Each row of a before or after table is a point. The points were changed in one or more steps. Then noise was added and the rows were shuffled. The steps act on columns, c1 being the first. What was done? A step turns or swaps two columns, mirrors them in a line or flattens them onto one, adds a multiple of one to another, or multiplies or shifts one. Angles are multiples of 10 degrees, from the lower column toward the higher: turns from -170 to 170, lines from 10 to 170 but not 90. Use the fewest steps. Two steps may share a column if one is a turn and the other turns, adds or multiplies; they go together, in the order done. Otherwise the lowest column goes first.
In the rows, 128 means zero.

Before (13 x 3)
[[190 173 187]
 [137  96 150]
 [129 102 182]
 [144 133 138]
 [116 146 132]
 [129 122  90]
 [112 169 183]
 [133 126 121]
 [169 122 145]
 [119 148 155]
 [121  97 165]
 [ 91 142 130]
 [111 101 147]]
After (13 x 3)
[[170 189 247]
 [169 137 186]
 [ 99 160 167]
 [136 104 183]
 [135 128 127]
 [148 100 159]
 [ 89 127  93]
 [131  96 159]
 [122  98 130]
 [115 144 147]
 [130 122  91]
 [110 140 119]
 [141 138 155]]
Steps: add 1 times c1 to c3; turn c1 and c2 by 20 degrees

Before (13 x 6)
[[120 183 207  74 140  96]
 [120 125 102  67 184 136]
 [119 208 119 176 115  90]
 [ 93 124  87 170 105 184]
 [118 194 102 166  76 167]
 [170 144  82 201 105 158]
 [177 181 133 170  56 122]
 [ 66 140  87 184  71 160]
 [126 142  97 142 110 112]
 [150 124  79 203  81 111]
 [ 83 177 177 100 177  93]
 [168 141  95 194  66 124]
 [161 191 189 199 111  91]]
After (13 x 6)
[[141 149  92 121 140 141]
 [179 169 112 115 130 204]
 [ 98 162 202  82 126 178]
 [167  89  67 116 112 194]
 [182  91  58  66 120 142]
 [ 75 157 186 122  70 188]
 [194 135  61 170 108 145]
 [202 165 154 162  68 192]
 [172 131  75 179  80 179]
 [ 69 120 155 116 187 124]
 [200 102  84 172 153 147]
 [166  72  81  94 147 116]
 [203 147  59 153 139 121]]
Steps: swap c1 and c4; turn c2 and c6 by 90 degrees; turn c3 and c5 by -50 degrees

Before (14 x 9)
[[168 175 180  81  92 129  77 146 155]
 [249 161 138 101  87 112  38 121 142]
 [155  72 166 124  97 111 135  91 146]
 [ 97 103 110 176 140 153 130 198 162]
 [116  74 162 193 148 141 104 144 167]
 [ 81  94 133 187 123  89 121 149 164]
 [153 143 100  98  95 126  33  60  63]
 [ 91 127 103 158 164 143  98 122 126]
 [154 173 116 131 161 134 110  82  67]
 [ 76  96 160 173 164 154 102 134 125]
 [123  97 191 182 106  94 127 156 121]
 [101 119 108 137 202 101  70 140 129]
 [103 145 137 196 139 128  93 137 205]
 [ 95  17 192 145  98  82 191  89 125]]
After (14 x 9)
[[101 102  74 177 138 110 142 178 166]
 [ 92 132 113 155 175 149 136 129 123]
 [162  76 176 132 105 130 110 108 148]
 [ 90  15 207 152  56 100 147  94 122]
 [147 140 141  95 186 187  41  83  66]
 [ 74 108 160 169 167 129 145 162 121]
 [ 81  88 121 188 134  83 115 106 167]
 [ 98 124 103 137 229 109 145 103 134]
 [123  98 170 186 114  57 117 133 122]
 [169 172 167  80 141  96  70 152 155]
 [151 169 136 129 162 171 140 102  60]
 [245 160 141  95 171 119  41 118 140]
 [115 141 124 202 157 121 115 132 206]
 [121  76 150 195 160 118 130 161 163]]
Steps: turn c3 and c8 by 30 degrees; turn c6 and c8 by 50 degrees; turn c5 and c7 by 50 degrees

Before (10 x 14)
[[122  95 126 151 104 135  65  89 148 123 102 158 163 130]
 [116 128 119 198 148 174  85 115 129 135 112 127 121 115]
 [ 88 137 102 161 100 131 133  93 137  99 128 140 133 138]
 [107 121 187 174 102 122  96 108 121 126 154 139 143 140]
 [153  86 150  58 151 116 151 118 190 102 128  94  47 141]
 [142 118 139  83 160  99 127 120 125 116  68 123  39 174]
 [126 122 144 196  94 126 132  88 153 163 104 164 136 108]
 [142 112  46  72 150  98  88 202  72 181  99 121  36 101]
 [ 98 109 151 174 118 139 128 151 156 124  94 144 173 141]
 [194 139  70  83 187  57 106 173 112 124 100 103  53 114]]
After (10 x 14)
[[ 98 148 130 172  99 139  95 131 126 123  60 144 164 143]
 [194 179 153  84 155  56 201 228  82 123  71 103  65 113]
 [144 151 174  72  95  95 223 203  44 182  70 122  53 102]
 [122 134 177 150 133 134 142  72 118 122  78 157 180 127]
 [116 170 155 198 160 173 162 142  98 134  98 123 144 117]
 [153 126  67  59 157 117 176 148 159 102 127  96  88 143]
 [126 162 113 196 124 125 120  61 121 163  78 164 138 108]
 [ 91 176 149 160 126 131 121  72 106  98 128 138 110 137]
 [106 162 105 176 118 121 136  82  92 125 181 139 194 142]
 [144 155  83  82 167  98 198 162  95 115   9 123  91 173]]
Steps: shift c2 by 40; turn c7 and c13 by 130 degrees; turn c3 and c13 by 140 degrees; multiply c5 by 1.6; turn c5 and c8 by 50 degrees; shift c9 by -30; multiply c11 by 2

Before (10 x 20)
[[130 134 132 126 109 147 125 122 117 118 138 144 128 131 120 146 127 128
  144 121]
 [120 113 130 125 140 141 105 134 130 118 131 134 125 118 120 117 125 134
  118 123]
 [123 126 104 126 110 139 126 131 140 129 102 137 125 130 128 132 131 124
  120 127]
 [115 111 130 139 115 142 114 137 128 157 137 143 113 126 144 116 127 127
  127 127]
 [117 119 132 133 120 137 126 144 144 110 117 117 116 128 120 113 127 123
  116 149]
 [124 116 122 134 125 142 128 128 116 128 124 131 119 121 120 129 134 138
  133 130]
 [128 116 130 133 109 137 128 122 127 112  83 117 130 123 182 134 133 137
  126 129]
 [121 109 124 133 119 118 125 132 156 113 131 131 127 124 122 123 130 104
  126 121]
 [124 113 133 135 113 130 127 174 116 112 135 118 128 130 132 120 125 138
  158 120]
 [120 139 132 138 108 147 124 121 118 110 124 148 126 131 126 114 141 125
  117 119]]
After (10 x 20)
[[120 113 131 125 140 140 110 133 129 118 130 129 126 118 151 125 134 114
  117 138]
 [116 119 130 133 119 138 131 145 142 111 115 113 117 128 154 108 141 123
  116 118]
 [125 116 136 133 125 143 121 128 115 128 126 128 119 121 134 125 122 134
  133 126]
 [130 134 130 126 109 147 127 122 120 117 140 146 129 131 154 145 119 125
  144 125]
 [128 115  93 133 109 137 121 122 119 112  85 117 130 123   8 129 122 133
  126 124]
 [120 138 127 138 107 147 128 121 117 109 127 143 127 131 142 115 121 122
  117 143]
 [123 113 121 135 112 130 119 174 117 112 137 114 128 131 127 126 131 133
  157 139]
 [123 127 146 126 110 139 129 131 135 129  99 134 126 131  81 130 123 124
  120 127]
 [115 111 116 139 116 143 120 137 130 157 138 137 113 125  96 120 133 116
  126 134]
 [122 110 135 133 120 118 144 132 156 114 125 128 127 125 134 126 127 110
  125 136]]
Steps: add 0.5 times c1 to c12; turn c3 and c15 by 140 degrees; multiply c15 by 3; turn c7 and c18 by 50 degrees; turn c9 and c11 by -10 degrees; turn c16 and c20 by -150 degrees; turn c16 and c17 by 150 degrees

Before (12 x 32)
[[102 101 172 140 105 117 132 126 156 121 161 165 182 137 103 103 123  97
  189 137 129 117 110 157 128 176 168  98 135  92 125 162]
 [171 156 126 123 123 137 115 161 166 136  92 116 113 141 160  95 164 139
  132 154 155 114 124 140 145 119 123 146  80 148 158 130]
 [153 143 125 112 127 134 139 134 140  96 136 125 134 125  90 156 149  81
  141 132 120  81 158 185 166 131 159  78 125 115 135 147]
 [158 131 109 106  82 102  87 124 149 157 100 137 112 110 127 101 120 135
  140 128 112 101 107 129 136 115 119 131 118 149 139 181]
 [101 110 165 134 100 118 113 126 145  91 170 181 145 134 107 124 106 107
  193 133 115 141 135 155  93 153 168  99 107 128 100 136]
 [177 151  95 101 108 147 118 154 179 144 124 129  71 137 143 103 164 134
  125 154 116 124  85 130 163 138 102 125 103 139 147 142]
 [114 162 123 162  89 151 124  66 137 130 134 144 142 101 144 108 112 124
  169 105 105 134 121 119 129 153 151 126 113 151 122 177]
 [117 151 101 129 102 133 117 121 129 144  98 112 118 100 135  88 129 107
  153 158  96 138  89 130 129 121 140 131 128 179 135 172]
 [129 121 160  92 144 117 135 126 193 117 173 168 143 144 117 168 143 103
  151 160 163 109 175 181 144 147 184  93 163 127 137 115]
 [185 138  78 144 158  89 126 118 113 110 160 134 104  87  94 143 172  80
  151 118 130 100 151 159 157 108 166  81 164 112 163 156]
 [115 102 126 141 119 144 119 113 159 114 132 175 166 158 104 124 102 112
  195 143 118 118 147 170 112 186 171 113 140 112 115 119]
 [154 134  85 119  86 136 117 143 177 144 121  95 105 142 142  80 133 119
  128 120 147 138 124 122 143 126 126 122 107 176 136 160]]
After (12 x 32)
[[157 132 109 109  80 109  44 130 148 156 100 142 113 112 128  99 147 191
  127 136 109 100 103 128 135 121 118 132 119 148 141 183]
 [180 151  92  99 106 146 104 141 175 149 126 131  74 140 139 102 103 103
  157 144 117 127  87 131 160 149 104 123 102 140 145 146]
 [152 132  87 117  83 128 108 128 176 141 126  98 104 141 142  81 126  94
  146 127 147 141 124 118 144 119 124 125 104 170 140 160]
 [103 108 167 133  97 107  98 164 144  92 172 182 145 134 108 123 186  96
  138 113 115 142 135 155  94 148 171  97 107 128 101 138]
 [152 146 128 111 124 104 148 150 139  95 130 124 135 125  86 154 116  11
  144 128 118  82 157 184 166 132 159  79 125 119 135 144]
 [126 119 160  92 140 105 141 156 195 115 170 166 147 146 118 168 132  91
  132 140 165 110 175 183 145 168 183  88 166 125 140 116]
 [184 134  73 149 159  67 124 177 112 112 157 136 103  89  89 147 107  95
  138 133 131  98 150 161 156 107 166  81 164 111 163 155]
 [115 102 124 143 118 133 110 164 159 115 132 173 167 160 104 125 193  59
  129 104 118 114 143 174 112 180 169 113 138 112 114 119]
 [172 157 125 126 124 139 103 142 164 134  91 115 112 142 158  94 105 137
  167 153 156 116 121 138 147 139 127 145  79 150 157 130]
 [112 161 127 160  89 140 123 171 138 129 134 147 142 105 145 107 168  73
   77  93 106 134 120 115 132 134 155 126 113 155 125 179]
 [119 152 101 133 104 117 108 148 128 142  97 111 123  98 137  89 144  68
  129 159  98 138  94 131 132 139 143 130 127 175 135 174]
 [102  99 171 143 106  99 135 169 159 123 164 164 180 137 103 101 176  79
  139 108 131 114 109 158 128 172 171  95 136  92 126 163]]
Steps: turn c6 and c18 by -40 degrees; multiply c18 by 3; multiply c7 by 2; turn c17 and c19 by -140 degrees; turn c8 and c19 by 110 degrees; turn c20 and c26 by 40 degrees

Before (9 x 64)
[[136 204 124 134 162 166 142 146  72 160  83 124 131 152 111 145 132 155
  160  60 176  74 161  98 135  82 104  89 162 120 132 154 153 170 173 123
  164 124 113 134 126 147  96 126 129 146 101 133  89 110  92 128 151 139
  134 114 104 106 106  84 131 119 115 142]
 [151  99 127 112 109  83 139  95 142 127 140 156 112 136  98 133 163 123
  112  99 160 152 119 134 134 134 157 142 111 148 138 183 120 118 152 164
  151 110 101 146 118 137 118 209 108 103 120 110 121 144 148 124 139 109
  134 132  81 140 167 159 137 119 167 135]
 [157  96 106 193  91 175 100 137 167 104 131 116 147 123 109 188 133   7
  145 166  88 175  53 112 126 120 119 105 118  94 174 142 123 129 115 131
   92 142 124 121 110 100 164  95 132 138 139 149 110 139 139 144  91 145
  163 151 145 108 114 144 152 118 165 130]
 [162 101 103 186  85 113 114 159 153 103 121 103 126 129 127 156 127  65
  113 141  87 157  86  99 144 136 140  92 108 108 161 139 115 150 139 123
  105 114 129 121 148 119 139 100 132 129 117 153 112 168 118 107 106 132
  168 155 137 102 117 149 112 112 151 152]
 [127 132 145 120 113 106 140  89 161  85 104 155 134 133 106 163 153 183
  138 111 145 130  86 145 110 141 147 126 139 172 142 130  88 141 133 135
  142 134 108 136 106 135 116 212  97  94 151 115 142 129 141  98 112 109
  130 141  75 132 155 151 118 145 163 134]
 [117 206 172 157 156 154 154 138  97 143  93 134 137 178 118 124 133 175
  129  87 139 120 174  95 138 111 120 120 181 147 101 125 156 159 178 117
  181 115 139 136 119 145 114 135 123 159 120 127 105 111 118 138 136 125
  103 113 124 131 136 118 104 113 134  90]
 [117 128 132 109  92  99 155 110 132 135 124 123 102 149 108 108 155 117
  113  90 116 159 107 106 121 123 141 136 121 178 153 136 112 129 161 141
  139 125 108 114 114  92 127 187 106  95 134 117 165 162 135 112  78 104
  100 101 121 147 152 162 138 145 163 138]
 [149 134  86 180  91 123 117 150 128  76 163 131 145 120 125 144 120  25
  146 131 121 154  83 105 134 132 114 106  95 110 166 111 127 124 141 141
   99 116 126 110 143 113 169 122  98 125 113 177 111 152 139 145 106 163
  180 125 170 118 158 150 125 117 130 141]
 [136 187 138 122 154 170 151 139 122 171 105 136 124 160 146 142 135 166
   89  64 144  96 160 114 124 113 114  94 163 123 111 145 161 156 152 153
  139 141 126 145 124 121 135 128 116 165 117 145 113 135 100 132 146 151
  120 111 112 111 123 108 114 146 115 119]]
After (9 x 64)
[[116 128 132 110  91  97 149 109 132 134 121 123 100 150 107 138 157 119
  112  90 116 159 108 104 121 123 141 136 121 178 152 137 121 128 162 142
  138 125 109 113 113  91 140 187 105  97 148 117 165 163 130 111  79 103
   99 101 126 147 152 163 138 155 163 139]
 [136 189 139 121 155 175 153 137 121 170 106 136 124 161 147 129 135 165
   89  64 144  96 160 114 125 113 113  94 163 123 112 145 136 157 153 153
  140 141 126 145 124 121 115 127 117 164 128 144 112 135 117 132 147 152
  119 110 121 110 123 107 114 156 115 117]
 [152  98 126 113 109  83 142  95 140 127 140 157 113 137  98 119 162 122
  112  98 160 152 120 136 134 134 157 143 110 149 138 182 121 118 152 164
  152 111 100 147 119 138 132 209 107 103 127 108 122 145 136 125 139 109
  134 133 109 140 166 159 137 113 168 135]
 [157  94 106 192  90 172  97 136 168 102 131 117 145 124 109 129 133   7
  145 166  89 175  55 112 127 119 119 105 118  93 174 142 134 129 115 131
   91 141 124 121 110  98  71  95 132 138 124 148 110 139 132 144  90 145
  163 150 134 108 114 144 152 112 163 130]
 [162 102 103 185  86 112 122 160 154 102 121 103 125 130 127 123 127  65
  115 141  86 157  86  98 143 135 140  91 107 108 161 140 125 149 140 122
  106 114 129 121 147 121 106 100 132 129 112 155 113 169 124 105 106 131
  169 156 132 102 117 149 112 103 151 152]
 [117 206 171 157 156 158 153 138  98 144  93 135 136 178 119 120 135 175
  128  85 139 121 175  94 138 110 118 120 180 147 101 124 133 160 178 117
  182 115 139 135 120 146 138 136 123 158 135 127 106 110 125 139 135 124
  103 113 127 131 135 118 103 104 133  89]
 [149 133  86 180  91 123 126 149 128  76 163 132 145 120 125 152 120  26
  145 131 123 155  83 105 134 133 113 106  95 109 164 111 128 125 142 139
   99 116 125 111 143 112  94 123  97 123 110 176 112 151 133 146 107 164
  180 124 144 117 158 150 125 110 131 140]
 [136 203 123 134 162 169 154 147  73 160  82 125 131 155 110  96 132 155
  161  59 175  74 161  97 136  83 106  89 162 118 132 154 137 171 173 123
  165 123 113 133 127 147 139 125 129 145 111 132  90 110 113 127 150 140
  135 113 118 106 106  84 130 113 114 141]
 [129 133 144 120 113 100 127  88 159  84 104 155 134 134 106 102 152 184
  138 111 146 131  87 144 111 141 147 126 139 171 142 130 121 141 133 136
  142 135 108 135 107 135 117 212  98  94 154 115 143 129 132  98 111 107
  130 139 107 132 156 152 117 155 162 134]]
Steps: flatten c6 and c33 onto the line at 10 degrees; turn c7 and c47 by 30 degrees; multiply c16 by 0.7; turn c16 and c43 by -130 degrees; multiply c51 by 0.4; multiply c57 by 0.4; multiply c62 by 1.6

Before (13 x 64)
[[118  76 176 108 101 132 124 125 157  65 152 128 175 146 168 107 133 123
  108 148 183 130 117 141 134 127 108 109 109 173 146 127 205 160  91  94
  123 182 151 125 141  92  88 156  51 183  95 127 114 120 102 123 152 103
  104 193 144 135  90  93 137 161 112 103]
 [136  89 149 108 101 157 146  91 115 121 145 151 146 114 153  96  66 122
  122 131 143  99 135 108 131 110 108  80 103 186 161 109 205 126  86  76
  123 125 131 114 109  90 131 142  61 118  96 155 161 106 105  82 178 112
   85 187 148 150  90  95  99 108 105 108]
 [154  81 177  99 109 137 156  90 126  81 180 136 186 117 135  95 110  97
  120 171 172 138 152 107 139 111 114 122 128 160 122  97 215 159 123 118
  133 186 124 111 153 116 152 127  74 142 103  79 192  82 136 108 168 104
  141 196 144 154  90  85 108 139 132 124]
 [142  80 147 144  91 124 125 136 133 142 195 168 144 135 151 109  91  79
  171 155 153 156 131 128 111 112 134 121 152 166 147 137 179 157 105 115
  122 139 157 127  98 147 124 129  38 172  93 108 136 138  89 127 128 114
  115 180 142 172  71  83  78 152  97 135]
 [125  62 145 150 102  94 149 249  98 132  70 119 161 135 105 162  62 143
  124 144 141 178 129 101  70 135 187 104 171 202 114 112  90 103 146 101
  113 169 106 107  95  94 121 144 176 115 138 171  96  78 147 120  92 116
   94 103  76 174 127 124 117  95  72 141]
 [152  76  78 179 154  70 148 145 193 109 124 173  78 136 103 129 193  96
  143 106 133 148 141  79 136 166 142 140 147  96 173 159 121 123 140 204
  176 122  94 126 157 110 166 152  80  87 181 126  99 156 198 125 130 131
  130 130 135 107 127 152 199  64 129 162]
 [137  66 138 126 109 150 127  84 168  98 114 152 138 147 120  88 106 115
  135 144 182 167 139 154 122 121 135  81 143 168 148  97 193 118  96 105
  135 161 120 114  94 100 140 191  30 181 109 127 183  65  74 137 145 101
  119 179 153 188  98 117  97 157 150 120]
 [182  93  78 168  85 125 124 138 153 132 124 147  89 143 116 121 192 100
  139 117 107 146  99  75 180 190 120 138 150 112 131 143 146 150 128 171
  133 103 111 137 134 104 158 148 147 118 170  90 138 149 171 165 119 170
  138  87 133 112 132 167 205  80 125 159]
 [135  88  74 165 131 101 102 147 155 108 129 177 115 138 108 152 229 114
  140  88 140 125 122  83 119 195 159 112 108 122 170 128 108 151 151 185
  203 122 127 138 113 105 161 136 162 149 178 104 128 136 167 118 124 155
  164 145 121  85 151 155 147  92 161 178]
 [154 119  78 134 126  94  98 133 165 121 140 141  97 150 104 149 165 105
  132  93 111 114 108 108 169 194 178 103 168 111 176 160 106 138  85 215
  146 149 127 103 148 136 160 133 141 109 160 101 105 147 184 132 144 142
  140 156  87 112 102 138 203  93 177 179]
 [143 123  88 191 153 109  86 175 202 117  92 171 111 156  91 157 168 129
  145 122 103 152 121  89 159 175 146 107 153  96 182 128 146 126 140 182
  192 102 132 138 140 120 167 166 131  87 115  74  88 115 153 135  81 161
  159 154 117 127 156 136 171 114 111 186]
 [ 61 103 118 196 154 140 141 197  72 132  99 113 157 184  91 192  64 152
  173 116 145 174 132 103  63  86 167 130 165 174  55  82 121  97 180 107
   72 121 125 128  98  70 146 155 153 146 148 166  88  85 180 155  94 142
  112 124  71 167 123 150 136 100  92 136]
 [ 71  71 140 157  65 145 179 190  45 141 105 105 211 138  82 121  77 140
  115 122 134 205 151  88  88  88 152 108 127 207  88 126  88 128 128 119
  128 114 165  61 120  81 118 144 173 121 159 169  55  72 187 131  73 104
   98 128  53 192  83 120 126 105 104  97]]
After (13 x 64)
[[154  83 175 100 108 168 157  87 127  83 178 136 185 114 138  93 109  94
  122 171 171 139 152 132 145 109 114 120 127 160 120 101 213 157 123 115
  134 187 160 111 154 117  91 125  75 143 104 176 191  82 136 108 166 107
  143  66 145 150  91  89 107 104 130 123]
 [137  65 139 125 112 183 126  87 167 101 115 150 137 145 122  89 103 118
  135 142 184 167 142  92 125 125 135  81 139 170 150  98 192 118  95 102
  135 160 164 111  94 102 127 193  33 183 106 131 183  64  73 136 147 101
  118  87 153 190  97 117  98 124 155 121]
 [154  75 137 179 157 102 147 148 193 107 120 171  78 137 102 130 196  95
  144 107 131 149 141 211 135 163 143 138 145  95 174 158 124 126 142 203
  173 122 204 126 157 111 106 151  84  86 182  70 100 159 196 127 127 134
  131 160 135 107 128 156 198 145 128 164]
 [125  66 129 151 103 125 150 249  98 130  68 121 161 133 104 162  64 142
  123 147 141 178 131 169  73 134 186 100 172 201 113 110  91  99 146  98
  111 173 170 107  95  97 178 142 175 116 137 128  93  77 152 117  94 119
   98 171  78 175 124 123 117 136  74 140]
 [121  78 116 106  98 161 121 122 160  64 154 127 176 144 162 107 135 122
  110 146 186 133 114  97 135 129 107 108 108 171 146 126 206 160  87  93
  129 182  99 127 140  92 146 154  52 183  94 187 114 119 102 122 152 103
  107  48 145 136  87  91 138 110 112 100]
 [138  87 142 108 100 185 141  92 115 123 143 151 147 112 155  96  64 125
  123 128 144  96 138 158 134 112 108  78 100 187 161 110 203 123  85  76
  123 126 141 115 109  92 159 143  62 116  97 132 157 103 108  83 176 116
   90  70 148 151  90  96 101 131 104 104]
 [156 121 131 132 125 126  97 129 163 121 137 141  95 153 106 153 168 103
  132  95 110 114 108 167 170 193 178 104 170 110 176 160 108 138  86 216
  146 150 141 102 146 137  82 132 144 107 158  81 106 146 189 133 143 144
  143 100  89 114 102 142 203 144 176 179]
 [141 123 141 193 150 139  89 174 199 116  93 169 111 152  92 156 169 126
  144 121 101 155 118 170 160 175 145 104 157  96 180 127 147 126 140 181
  193 100 129 141 143 122  56 170 132  87 117  93  92 113 151 134  79 159
  162 100 119 126 154 131 171 109 112 183]
 [135  89 131 165 133 132 102 148 157 109 128 178 116 138 109 153 230 116
  140  87 140 122 122 184 117 196 160 113 106 122 167 127 103 152 150 185
  201 120 134 136 109 104  86 133 164 149 178  75 130 133 167 116 124 155
  166 115 122  86 151 154 146 124 161 176]
 [ 70  73 122 161  66 172 180 190  48 139 105 107 211 135  82 123  76 138
  115 123 131 202 149 173  88  92 155 107 127 211  87 129  90 130 125 116
  126 117  42  59 120  79 173 146 172 122 158 129  56  75 187 130  75 104
   99  97  52 193  83 121 123 119 104  97]
 [ 65 101 140 200 153 171 142 194  72 130  97 114 157 184  89 191  65 153
  172 115 139 175 132 164  63  82 168 130 162 176  57  79 119  98 179 109
   76 123 136 130  98  72 157 157 153 148 146 101  85  85 181 154  95 142
  111 133  71 169 122 149 138 133  90 135]
 [144  81 136 142  91 153 127 136 132 143 195 168 143 133 151 107  92  80
  173 156 153 156 130 113 110 115 135 120 152 165 148 135 181 158 106 114
  120 139  77 128  99 150 115 129  36 171  95 152 133 143  92 126 127 115
  116  53 145 175  71  82  80 111  93 138]
 [179  95 127 168  86 154 125 135 155 131 121 152  92 146 117 123 191 100
  139 115 104 148  97 198 176 189 118 142 148 111 132 141 147 150 129 175
  135 104 154 137 133 106  74 145 147 118 172  86 137 155 173 165 118 168
  134 184 133 113 131 163 205 131 125 157]]
Steps: turn c3 and c43 by -60 degrees; turn c43 and c48 by -110 degrees; shift c6 by 30; turn c24 and c62 by 140 degrees; multiply c39 by 2.5; turn c39 and c56 by -160 degrees
